Each row of a before or after table is a point. One or more steps were done to the points. Then noise was added and the rows were shuffled. The steps act on how far a point lies along the listed directions, d1 being the first. Name the steps. A step turns or swaps two directions, mirrors them in a line or flattens them onto one, adds a multiple of one to another, or multiplies one. Angles are multiples of 10 degrees, from the lower direction toward the higher: turns from -170 to 170, lines from 10 to 170 but not 90. Use the fewest steps. Two steps may share a direction if one is a turn and the other turns, adds or multiplies; they go together, in the order done. Otherwise the lowest direction goes first.

Directions:
(1): [-12.9 -23.0]
(2): [-23.0  12.9]
Before (9 x 2):
[[  2.4  -4.3]
 [  1.2   0.8]
 [  0.8  -5.4]
 [  4.3   3.1]
 [ -3.0  -3.0]
 [  2.5  -1.5]
 [  6.6  -5.8]
 [-10.0   1.1]
 [ -3.1   2.7]]
After (9 x 2):
[[  8.5  -6.9]
 [  3.6  -5.2]
 [ -4.2   3.7]
 [  1.3   0.8]
 [  2.0  -5.9]
 [  5.7   2.6]
 [-12.2   2.4]
 [  3.4  -2.2]
 [ -3.8  -2.3]]
Steps: multiply d2 by 1.3

Directions:
(1): [ 26.7 -19.2 -10.7  13.9]
(2): [-9.6 13.1 -4.2 33.3]
(3): [-20.6 -28.9   9.2   6.6]
Before (8 x 4):
[[ 2.6  0.6 -0.9 -5.1]
 [ 4.6  3.8  2.1 -3.6]
 [ 1.0 -0.8  1.4 -5.8]
 [-6.0 -2.5  3.3 -9.2]
 [ 6.2 -2.2 -0.6 -2.0]
 [-2.4 -4.1  1.7  3.1]
 [-4.7  2.6  0.0  6.3]
 [ 1.4 -3.4 -0.9 10.5]]
After (8 x 4):
[[-0.9 -0.9  1.0 -6.9]
 [ 2.7 -1.2  1.2 -7.3]
 [ 3.0 -2.9 -0.8  4.3]
 [-2.6 -4.4  3.5 -4.5]
 [-0.1  4.4 -2.6  9.2]
 [-1.6  2.0  4.6 -5.4]
 [-3.8 -3.5  0.9 11.8]
 [ 9.4  0.1 -2.5 -9.2]]
Steps: swap d1 and d3; multiply d2 by 1.3

Directions:
(1): [-32.5   7.1 -15.1 -13.3   7.0  22.7  -4.1   1.4 -32.0]
(2): [ -6.1 -29.0  35.3   6.7  11.8  -0.6 -20.8 -11.9 -15.4]
Before (8 x 9):
[[  3.1  -0.3   2.0   2.1   0.0  -1.9   1.7   2.9   3.7]
 [  3.5 -11.3  17.0   3.7   2.9  -2.0  -7.1  -3.4  -0.4]
 [ -6.0  -3.8  -3.6  -2.1   1.8   5.5  -1.7  -1.1  -8.0]
 [ -8.9   0.6  -6.0  -1.8   0.0   3.7   1.3   0.7  -5.5]
 [ -6.4  -2.3  -0.2  -0.8   2.9   3.5  -2.3   0.1  -6.6]
 [  2.1  -2.7   4.5   1.8  -1.2  -5.5  -1.8  -1.0   3.4]
 [ -4.3  -6.5   8.9   1.6   4.1  -0.4  -7.5  -4.3 -10.5]
 [  6.4   1.2   5.5   3.1  -0.4  -3.8   0.6   1.5   3.9]]
After (8 x 9):
[[ 17.5  -0.7   9.7   7.8  -2.9 -12.0   2.8   1.3  14.8]
 [  9.7  -1.3   5.2   5.5  -1.4  -6.8   2.0   2.3  10.4]
 [-19.2  -0.1 -11.6  -7.9   4.2  14.2  -1.4  -0.2 -21.0]
 [ -9.5   0.4  -0.2  -2.9   3.8   4.0  -4.7  -1.9 -14.2]
 [ 14.9  -6.9  14.2   6.2  -2.2  -8.5  -0.6  -1.5  13.0]
 [-23.2   2.9 -11.5  -6.6   2.8  13.7  -1.2   0.8 -20.3]
 [ 11.0  -3.4   7.0   4.9  -3.3 -11.3   0.4  -1.3  13.0]
 [-16.6   1.9  -7.8  -5.3   4.9  11.0  -2.3   1.5 -16.4]]
Steps: multiply d1 by 3; multiply d2 by 0.4

Directions:
(1): [  5.1  32.4  -5.0   8.2  10.8  35.1  13.4   6.7  18.1  -9.4  25.0  18.3
 -16.2  22.0]
(2): [ -1.7 -39.2   8.4  16.8 -10.5  15.9   9.7   2.7 -14.3   3.2 -12.8  42.3
  -1.8  18.0]
(3): [ -6.3  -8.4   7.3   0.5  17.0  30.4  26.2  28.2  12.2  -4.6 -21.8 -17.0
  25.5 -20.4]
(4): [ -5.1  13.8  14.5  38.2  27.5 -28.3  -5.1   8.2   2.0  -8.1   5.7  25.1
  12.5 -20.9]
(5): [-12.8   8.6  -2.1 -20.9   1.2  30.3 -31.9  -9.6 -15.2   8.1   7.6  24.0
  12.2 -32.7]
(6): [  9.6   3.3  33.0  -8.6 -17.5   2.6  10.8 -25.6  -3.7 -46.1   6.8   0.2
  17.6  -2.1]
Before (10 x 14):
[[  1.3  -1.6  -2.1   4.3   0.5   2.8   0.0   2.8  -2.6  -0.6  -0.9   4.5
   -1.4   3.4]
 [ -1.0   3.8  -3.1  -1.6   2.0  -4.2  -2.3  -1.1  -0.4   0.9  -1.1  -1.0
   -2.0  -0.1]
 [  4.1   3.4  15.8  -7.2  -8.0   0.9   5.5  -7.8  -0.9 -21.9   6.4  -2.6
    8.4  -3.5]
 [ -1.7 -11.7   0.9  -0.6  -6.8   5.1   0.1  -2.3  -3.1  -1.1   1.2   9.7
    1.4   4.9]
 [  2.1  -2.1   0.2  -1.4  -1.2  -0.5   3.5   2.6  -3.8   5.3  -1.9   0.7
   -2.5   2.6]
 [ -1.9   1.6  -1.1   0.8   4.9   2.0   2.1   5.9   3.9   0.3  -2.8  -5.2
    1.3  -4.9]
 [  2.6   2.2  -1.9   2.6   2.0  -0.9   3.0   1.4   1.0   3.9   5.1   2.4
   -2.1   0.7]
 [ -1.9  -0.2  -1.8  -0.1  -0.4  -0.5  -2.1   2.1   1.3   2.3  -2.1  -6.1
   -0.6  -1.6]
 [ -5.3   1.7  -0.5  -1.1   0.5  10.0  -4.3  -0.3  -4.3   6.6  -0.4  11.1
    3.3  -8.8]
 [  1.2   0.2  -1.6  -3.0  -2.3   5.5   2.3  -0.3   3.2  -1.0   4.8  -4.3
   -3.1   2.3]]
After (10 x 14):
[[ -1.8   4.3   2.0   1.2   0.5   0.6  -3.1  -1.1   0.7  -2.5   1.5  -1.6
    0.7  -3.4]
 [  2.2  -2.5   0.5   3.2   0.1  -6.4   3.4   0.6  -0.2   3.3   1.6   0.7
    0.7  -1.7]
 [ -1.5 -10.8   2.3   1.1  -4.5   9.4   5.8   1.7   0.8  -3.3   0.0   7.4
    3.1   5.1]
 [  1.7   0.2   5.2  -0.3  -0.2  -0.8   2.7   0.1  -4.4  -0.1  -1.1   4.2
    2.1  -2.7]
 [  1.5  -3.8  -9.0 -18.9 -11.4   9.9   0.9   1.1  -0.1   6.5   0.5 -14.3
   -7.7   8.2]
 [  1.8  -2.9   3.0  -1.0  -3.6  -3.4   2.6  -2.9   1.2  -4.3   2.6  -5.3
   -0.2   0.7]
 [ -1.7   4.3   0.3   0.9   5.0  -1.8  -0.3   3.3   3.7  -1.4  -0.7  -6.2
    1.4  -6.7]
 [ -0.6   4.3  -1.5  -0.1   1.9  -4.2  -2.7  -2.4  -1.2  -1.2  -0.3   2.4
   -2.0   0.4]
 [  1.6  -3.8  -0.6   5.2  -0.2  -0.4   1.5   3.5  -3.1  -2.2  -4.2   2.0
    2.0   0.6]
 [  1.0   6.6   0.7   9.0   3.6   6.0  11.5   4.6   6.8  -0.4   1.9   4.4
   -2.9   6.0]]
Steps: turn d1 and d5 by -110 degrees; turn d2 and d3 by 30 degrees; mirror d4 and d6 in the line at 140 degrees
